Each row is a point. Each copy is the shape, with its points in the same order, stretched, turned, moved and blurred by noise. Some copies are also mirrored. Which?
In the rows, zero is written as 128.

Shape (6 x 2):
[163 101]
[162 132]
[113 85]
[162 151]
[128 142]
[110 99]
Copy 1, 6 rows:
[168 140]
[143 149]
[166 94]
[127 155]
[120 126]
[148 95]
Copy 1 is: only turned
Copy 2, 6 rows:
[165 68]
[172 104]
[97 67]
[180 128]
[136 130]
[98 86]
Copy 2 is: only turned
Copy 3, 6 rows:
[80 121]
[97 146]
[118 75]
[103 168]
[132 139]
[129 91]
Copy 3 is: mirrored

Shape:
[104 117 154]
[126 136 183]
[101 88 131]
[176 164 104]
[182 165 151]
[128 164 121]
[131 115 156]
[101 132 149]
Copy 1:
[158 143 152]
[175 181 121]
[154 98 164]
[103 125 84]
[142 169 73]
[110 148 124]
[164 141 128]
[145 151 151]
Copy 1 is: only turned
Copy 2, 8 rows:
[104 133 120]
[93 164 156]
[112 95 107]
[193 152 152]
[157 175 185]
[153 158 117]
[114 130 147]
[108 145 118]
Copy 2 is: only turned
Copy 3 (8 x 3):
[135 125 165]
[117 171 194]
[149 97 151]
[117 183 87]
[118 216 136]
[101 156 113]
[143 139 156]
[116 127 155]
Copy 3 is: only turned
Copy 4:
[92 100 114]
[73 135 113]
[112 75 129]
[170 178 117]
[125 193 123]
[140 137 94]
[97 123 127]
[102 104 97]
Copy 4 is: only turned

Shape (10 x 4):
[127 135 125 90]
[138 128 132 118]
[107 130 113 69]
[67 150 126 152]
[99 166 118 91]
[173 82 117 94]
[193 157 141 132]
[120 160 155 111]
[138 169 108 123]
[161 103 130 140]
Copy 1:
[109 118 141 143]
[121 128 124 138]
[90 116 163 139]
[139 181 164 145]
[113 135 167 161]
[90 98 102 112]
[142 109 84 163]
[144 126 146 154]
[119 138 125 173]
[123 130 96 122]
Copy 1 is: mirrored
Copy 2, 10 rows:
[124 159 114 94]
[130 137 134 121]
[103 166 85 77]
[150 98 38 146]
[133 166 58 107]
[86 146 196 94]
[161 162 183 157]
[172 146 101 114]
[130 167 104 154]
[122 117 177 137]
Copy 2 is: mirrored
Copy 3, 10 rows:
[98 129 102 105]
[107 130 129 113]
[91 115 70 109]
[187 128 99 165]
[128 148 77 119]
[42 100 139 95]
[95 178 170 83]
[143 145 113 99]
[117 174 117 125]
[96 119 159 118]
Copy 3 is: mirrored
Copy 4:
[143 158 142 105]
[131 142 134 124]
[150 171 137 75]
[63 159 149 80]
[121 191 159 89]
[175 115 87 134]
[142 152 148 184]
[121 159 182 116]
[115 186 142 133]
[134 117 106 148]
Copy 4 is: only turned

Shape:
[100 170 87 146 93 137]
[124 110 101 108 78 134]
[138 131 164 127 173 91]
[131 79 108 130 82 86]
[86 130 126 147 108 93]
[181 127 91 60 166 86]
[59 87 176 118 118 133]
[129 112 173 135 130 141]
[154 136 149 160 83 104]
[155 126 159 90 144 100]
[165 115 56 96 150 144]
Copy 1:
[99 150 111 108 183 129]
[131 102 122 131 152 161]
[131 154 135 132 81 94]
[126 86 119 175 132 136]
[103 126 95 129 131 106]
[189 117 173 157 128 95]
[107 101 93 86 81 144]
[111 142 128 116 86 154]
[115 157 109 161 119 147]
[162 138 133 137 86 124]
[141 108 195 133 169 132]
Copy 1 is: only turned
Copy 2:
[88 88 113 100 111 90]
[131 73 134 118 148 139]
[121 182 159 153 149 127]
[147 81 151 160 137 166]
[100 111 115 161 129 142]
[181 137 182 147 151 73]
[109 124 84 143 194 182]
[110 158 129 116 154 168]
[94 133 181 117 110 159]
[135 157 184 146 169 125]
[179 116 130 109 136 86]
Copy 2 is: only turned
Copy 3 (11 x 6):
[125 144 77 105 126 165]
[168 113 96 110 94 136]
[104 105 159 139 170 112]
[146 82 86 119 119 99]
[105 110 100 90 155 113]
[178 98 138 163 178 133]
[121 89 159 59 110 106]
[122 113 155 126 95 126]
[117 140 98 147 114 109]
[143 117 158 140 149 108]
[181 86 109 156 115 185]
Copy 3 is: only turned
Copy 4, 11 rows:
[138 188 123 136 127 180]
[150 130 85 120 154 148]
[68 110 181 106 102 120]
[147 128 82 89 123 97]
[144 156 155 95 105 136]
[48 117 147 114 187 103]
[179 86 169 111 123 140]
[111 89 127 125 104 145]
[104 132 88 89 76 154]
[73 89 152 97 134 133]
[90 141 99 174 190 111]
Copy 4 is: mirrored

Shape, 14 rows:
[77 161 109 78 123 182 99 115]
[78 142 130 144 120 128 138 122]
[129 143 168 71 155 148 123 90]
[136 125 130 88 115 176 120 110]
[157 122 175 152 161 130 79 84]
[70 103 113 137 109 128 135 151]
[133 126 133 142 143 195 149 114]
[149 81 166 140 104 135 85 111]
[136 103 118 126 129 164 147 85]
[101 156 155 120 101 124 71 161]
[138 108 106 147 105 128 142 127]
[100 157 186 139 158 144 111 95]
[103 98 132 80 173 125 118 155]
[127 143 119 82 101 126 139 159]
Copy 1, 14 rows:
[59 124 94 155 194 154 179 121]
[98 119 97 166 132 135 132 178]
[76 140 138 156 138 89 129 78]
[79 150 126 106 156 126 140 96]
[146 155 194 152 112 140 84 113]
[116 107 59 129 142 151 137 169]
[110 201 120 126 123 130 149 119]
[124 134 150 91 131 154 62 120]
[95 155 115 117 95 134 149 107]
[119 104 133 132 205 147 94 168]
[122 128 124 100 115 139 137 154]
[99 164 148 191 128 123 99 133]
[144 94 65 129 158 112 137 98]
[106 102 106 106 173 92 148 136]
Copy 1 is: mirrored
Copy 2:
[54 154 194 123 126 154 121 184]
[137 155 181 141 115 133 112 128]
[97 153 188 66 116 151 167 142]
[82 116 161 100 149 149 124 147]
[105 187 107 89 95 180 146 109]
[130 120 166 185 151 130 116 127]
[140 163 158 77 160 162 96 130]
[90 112 102 144 126 184 135 97]
[109 139 165 95 158 135 101 98]
[101 129 123 171 83 172 150 172]
[124 117 137 145 155 117 96 111]
[139 186 166 89 83 191 138 131]
[103 144 153 136 161 133 187 152]
[108 97 158 147 137 109 137 168]
Copy 2 is: mirrored
Copy 3:
[87 106 120 135 171 190 56 142]
[94 129 147 122 156 153 116 119]
[173 120 160 95 179 170 90 176]
[144 79 112 109 146 156 87 152]
[175 142 190 99 113 125 86 180]
[73 101 128 158 163 126 136 125]
[113 86 134 61 137 118 75 147]
[161 83 157 132 109 122 123 168]
[154 76 132 98 150 123 87 117]
[92 148 129 144 118 179 126 180]
[135 105 100 123 130 116 129 115]
[128 145 200 83 148 162 87 168]
[115 124 131 153 199 116 135 194]
[127 123 74 130 158 165 143 153]
Copy 3 is: mirrored

Shape:
[88 114 150 119 123 155 112 59 130]
[126 114 174 132 54 168 109 134 124]
[114 123 122 156 77 144 119 66 126]
[142 110 116 131 131 9 68 129 89]
[142 99 150 152 115 160 122 139 145]
[133 130 108 115 120 135 129 140 129]
[129 70 105 124 100 165 128 122 134]
[137 99 133 141 133 89 132 136 129]
[89 109 104 149 110 166 118 123 140]
[107 118 143 148 143 166 106 120 112]
[133 120 138 136 144 171 88 95 146]
[129 117 124 144 140 167 123 117 93]
Copy 1 (12 x 9):
[111 124 147 166 162 106 112 127 58]
[144 145 63 167 174 147 189 124 84]
[125 69 111 158 179 154 120 129 62]
[72 100 116 144 21 212 110 158 133]
[152 138 111 107 141 139 174 127 75]
[119 122 120 120 129 116 153 126 151]
[102 123 85 82 169 128 168 150 101]
[119 130 112 99 87 154 137 106 112]
[94 114 154 108 191 136 157 117 96]
[128 150 165 129 157 131 125 142 81]
[137 126 163 131 138 113 148 163 60]
[128 140 139 120 160 131 109 164 100]
Copy 1 is: mirrored
Copy 2:
[151 176 169 90 103 162 47 96 125]
[138 128 151 136 43 137 104 173 137]
[144 140 131 97 104 118 50 133 112]
[162 203 40 160 180 123 188 187 98]
[144 106 103 126 96 146 91 142 168]
[102 110 125 113 124 118 133 133 129]
[110 116 90 98 78 155 102 100 125]
[130 154 65 133 137 114 122 147 155]
[115 118 136 129 115 141 66 104 115]
[163 115 152 130 113 148 94 108 129]
[172 108 146 98 120 181 71 119 144]
[158 97 137 115 107 131 117 103 120]
Copy 2 is: mirrored
Copy 3:
[95 130 86 70 94 182 191 116 112]
[132 98 80 51 154 162 108 135 118]
[91 99 84 88 113 202 144 155 146]
[220 62 130 178 96 133 118 49 188]
[127 91 126 85 177 137 133 153 90]
[130 139 135 120 131 146 116 144 120]
[155 114 100 91 142 173 131 201 99]
[171 93 136 124 144 111 139 130 131]
[110 116 135 66 94 174 121 181 100]
[96 105 119 101 109 135 141 131 83]
[82 109 126 99 151 182 166 109 85]
[94 113 103 136 118 130 135 156 94]
Copy 3 is: mirrored
Copy 4, 12 rows:
[73 155 115 103 133 159 90 153 171]
[147 109 170 119 107 156 89 155 168]
[93 172 119 132 97 164 123 173 145]
[104 174 128 105 134 37 211 160 160]
[147 135 143 118 124 111 84 140 133]
[124 133 149 104 111 131 133 121 124]
[91 120 141 130 105 119 86 142 116]
[135 138 103 119 117 81 152 142 132]
[101 131 152 112 135 147 92 163 89]
[112 147 150 118 163 124 89 131 143]
[97 177 152 93 141 128 67 134 153]
[105 150 142 141 143 119 110 114 145]
Copy 4 is: only turned

Shape (16 x 11):
[132 130 150 117 136 176 101 128 106 120 177]
[131 149 144 128 107 129 95 138 131 203 99]
[138 169 108 150 144 119 142 165 142 75 162]
[137 141 94 133 117 108 117 150 147 103 118]
[108 105 137 156 105 164 142 100 151 127 155]
[119 89 148 150 123 168 127 79 132 105 102]
[132 147 166 151 134 83 142 164 85 122 124]
[95 89 122 104 127 147 131 160 156 80 106]
[153 135 122 129 110 82 132 122 137 105 85]
[179 137 96 140 108 122 162 121 128 91 110]
[116 131 126 153 93 117 129 183 90 105 195]
[96 134 116 136 123 167 73 153 108 163 126]
[145 114 140 120 81 111 142 136 157 116 67]
[70 136 139 93 118 129 128 139 131 79 153]
[168 95 109 103 135 107 138 117 131 115 125]
[177 138 163 116 139 96 74 122 117 134 132]
Copy 1:
[103 96 114 123 187 108 86 95 83 146 141]
[123 167 156 174 121 110 114 149 130 150 212]
[156 81 110 116 96 128 134 96 69 158 52]
[165 126 141 119 117 121 121 111 122 144 95]
[135 100 96 182 177 118 106 86 144 144 128]
[132 106 104 111 156 129 82 81 190 127 145]
[103 124 136 136 92 173 90 132 117 161 108]
[170 162 78 101 178 140 103 106 136 127 107]
[149 127 157 106 99 132 109 147 160 119 113]
[152 85 133 90 112 102 122 153 178 158 74]
[117 102 136 176 163 137 72 110 84 185 68]
[124 170 139 151 155 99 102 73 110 155 172]
[176 143 120 127 123 120 91 176 186 138 141]
[117 153 96 153 161 110 87 84 78 103 85]
[143 109 146 86 174 145 124 150 156 123 118]
[120 104 181 98 128 154 92 139 94 123 176]
Copy 1 is: only turned
Copy 2, 16 rows:
[109 166 140 120 118 106 121 216 90 166 143]
[128 89 54 143 144 143 141 191 178 145 128]
[79 86 139 96 160 79 109 157 44 98 142]
[115 82 116 90 135 98 109 124 111 92 132]
[139 148 151 139 97 110 192 177 102 97 119]
[127 193 137 150 97 142 147 133 136 72 111]
[165 130 89 146 187 102 110 156 106 120 149]
[145 113 201 124 137 119 89 140 142 95 153]
[126 117 98 106 138 100 125 79 141 85 107]
[105 133 107 110 132 113 122 76 66 75 69]
[180 106 124 85 162 58 120 198 31 128 157]
[122 104 89 111 111 154 115 228 129 119 170]
[157 109 113 120 151 109 114 101 167 80 80]
[147 148 190 67 147 106 124 162 128 130 187]
[117 140 151 143 120 94 131 84 117 142 99]
[104 144 74 140 139 61 110 152 140 175 124]
Copy 2 is: mirrored
Copy 3:
[148 159 164 156 165 107 135 134 161 74 121]
[127 128 175 148 62 123 127 199 104 130 66]
[75 128 123 142 175 76 84 120 185 136 149]
[110 95 140 150 131 104 112 124 149 162 140]
[109 165 176 164 124 161 159 115 139 118 108]
[140 113 173 136 152 185 178 102 133 113 92]
[62 103 89 139 127 97 123 170 146 102 89]
[126 95 157 150 179 144 155 118 107 139 146]
[111 64 115 136 113 126 104 127 143 151 133]
[103 83 129 128 111 113 109 92 157 134 166]
[76 146 126 204 117 64 123 138 171 118 129]
[136 143 199 167 121 96 156 151 118 138 60]
[110 67 152 160 96 155 135 144 100 137 140]
[124 126 133 190 190 120 98 117 132 106 123]
[155 96 118 121 127 122 131 110 138 125 188]
[161 102 127 137 134 104 110 169 183 108 126]
Copy 3 is: mirrored
Copy 4:
[116 153 150 92 115 147 188 131 101 138 126]
[164 163 164 81 187 78 130 114 179 128 86]
[61 93 156 166 94 150 171 148 77 182 123]
[109 109 161 157 118 140 129 162 108 148 102]
[109 121 106 119 104 136 124 106 104 104 102]
[115 115 103 116 118 175 131 112 136 98 96]
[126 112 175 121 110 141 140 95 146 201 146]
[102 109 142 100 123 172 73 159 99 135 98]
[119 89 163 162 133 152 127 136 140 138 124]
[99 64 105 195 109 153 145 150 110 130 142]
[135 126 166 121 61 138 147 129 72 196 132]
[158 177 151 59 125 108 137 149 143 147 61]
[130 77 146 126 166 140 96 120 131 120 112]
[83 108 177 91 79 165 127 137 94 140 118]
[120 125 136 171 128 155 106 159 128 118 152]
[140 164 214 131 166 147 192 125 148 151 135]
Copy 4 is: mirrored

Shape, 17 rows:
[147 127 136 110 152 77 145 146 97 131 136 124]
[151 135 147 151 81 118 150 158 149 105 108 109]
[136 182 116 126 81 150 153 152 115 115 168 174]
[132 147 150 123 138 141 93 170 125 159 118 123]
[81 108 94 118 95 98 97 169 111 93 146 162]
[70 118 164 89 149 124 146 91 141 80 166 137]
[78 158 136 93 86 92 113 93 139 128 113 98]
[143 102 103 124 108 130 143 116 124 142 126 106]
[99 117 167 111 167 136 149 101 105 80 128 84]
[106 136 98 152 163 114 111 162 122 147 169 119]
[125 87 123 83 127 155 163 95 133 121 150 130]
[140 108 90 151 80 118 136 115 119 75 98 176]
[110 163 100 84 149 145 155 171 142 163 80 178]
[70 147 164 139 168 78 115 140 125 81 168 156]
[138 128 105 155 152 140 106 91 146 159 147 106]
[79 97 162 144 111 162 183 124 119 94 76 159]
[148 157 83 134 148 154 118 143 154 151 129 116]
Copy 1 (17 x 12):
[117 135 138 91 136 97 84 100 150 150 100 143]
[60 118 136 148 134 152 137 78 115 109 130 90]
[99 129 72 83 169 199 127 159 136 153 135 110]
[149 164 139 120 126 148 146 76 161 146 144 101]
[117 149 95 149 204 155 95 133 124 176 160 150]
[139 96 52 163 164 97 134 145 169 165 104 161]
[106 146 117 225 102 129 141 104 98 163 106 165]
[114 102 168 160 135 148 114 119 121 114 123 129]
[157 81 89 143 159 95 117 95 148 133 77 133]
[152 175 129 113 169 154 106 120 173 111 114 130]
[130 71 123 159 142 133 114 156 156 148 124 138]
[87 97 118 113 166 144 113 136 51 100 168 133]
[145 162 95 118 84 138 83 134 141 159 159 89]
[132 163 47 98 185 83 132 119 160 146 110 150]
[155 138 171 140 123 149 154 120 141 66 118 143]
[129 90 85 145 167 101 134 124 76 117 149 47]
[143 140 142 127 102 185 115 115 160 96 131 126]
Copy 1 is: mirrored
Copy 2, 17 rows:
[105 78 161 155 132 116 131 137 136 127 161 144]
[141 162 114 117 134 116 132 131 160 104 189 95]
[129 112 85 137 159 127 75 124 117 110 184 100]
[124 85 82 109 103 89 116 166 159 159 147 122]
[146 77 206 85 160 98 112 161 112 184 164 145]
[168 133 174 159 100 154 92 204 109 135 112 139]
[133 111 186 129 120 186 103 149 191 161 136 114]
[106 124 114 92 129 128 146 122 122 148 148 139]
[169 143 147 171 95 142 146 193 131 154 127 125]
[82 106 132 112 173 84 111 163 123 168 158 170]
[146 117 114 110 95 149 127 160 96 132 116 161]
[158 132 153 88 171 112 147 80 107 128 141 105]
[154 56 79 115 130 89 102 104 143 147 157 186]
[146 114 213 164 149 98 62 190 128 137 133 126]
[59 143 85 98 159 112 124 143 132 141 107 145]
[216 175 135 124 63 120 120 104 108 130 147 114]
[91 113 62 98 185 89 130 136 143 156 143 169]
Copy 2 is: only turned
Copy 3 (17 x 12):
[123 98 114 140 153 169 122 103 131 128 114 126]
[133 119 114 83 149 111 168 97 126 122 140 100]
[126 99 191 81 138 93 111 108 132 91 95 152]
[124 122 138 126 137 133 92 142 106 119 115 66]
[101 120 170 137 153 89 90 73 113 98 178 110]
[132 119 169 196 119 152 135 168 103 144 174 131]
[69 187 163 139 158 93 129 148 106 117 125 116]
[154 160 108 115 157 101 122 121 153 125 134 152]
[167 131 158 189 153 188 143 165 137 144 146 98]
[118 132 147 113 127 166 81 108 111 97 148 115]
[181 136 126 159 149 110 122 158 144 152 155 170]
[136 140 129 104 117 61 155 63 183 135 135 150]
[114 125 156 101 134 121 91 103 76 188 107 91]
[83 92 176 170 92 186 128 113 86 113 158 91]
[137 179 108 112 99 126 109 155 163 118 127 153]
[170 144 158 155 118 121 168 98 78 167 139 76]
[136 150 130 76 128 123 94 134 155 136 128 131]
Copy 3 is: only turned
Copy 4 (17 x 12):
[120 141 126 145 122 147 116 100 154 91 134 131]
[65 128 119 106 138 116 118 130 154 139 147 106]
[123 92 79 130 64 121 139 207 158 119 153 115]
[124 124 92 78 112 143 120 116 85 110 171 130]
[165 158 70 150 112 94 191 137 161 151 120 168]
[171 196 151 178 92 168 217 149 174 136 184 163]
[109 214 121 139 149 185 195 143 125 108 140 133]
[120 136 158 126 138 142 133 129 123 120 118 136]
[134 182 182 169 144 159 189 122 160 102 193 148]
[159 126 95 128 156 153 119 150 116 117 161 161]
[165 156 179 152 86 143 168 137 144 126 136 142]
[105 88 105 163 107 87 182 136 175 186 109 120]
[163 137 84 119 75 96 113 122 68 148 170 79]
[148 160 81 172 113 162 183 147 179 136 195 169]
[129 100 136 118 155 196 136 148 97 133 153 141]
[116 155 167 175 80 86 171 130 121 173 192 138]
[140 97 99 94 150 152 113 151 95 140 157 102]
Copy 4 is: mirrored
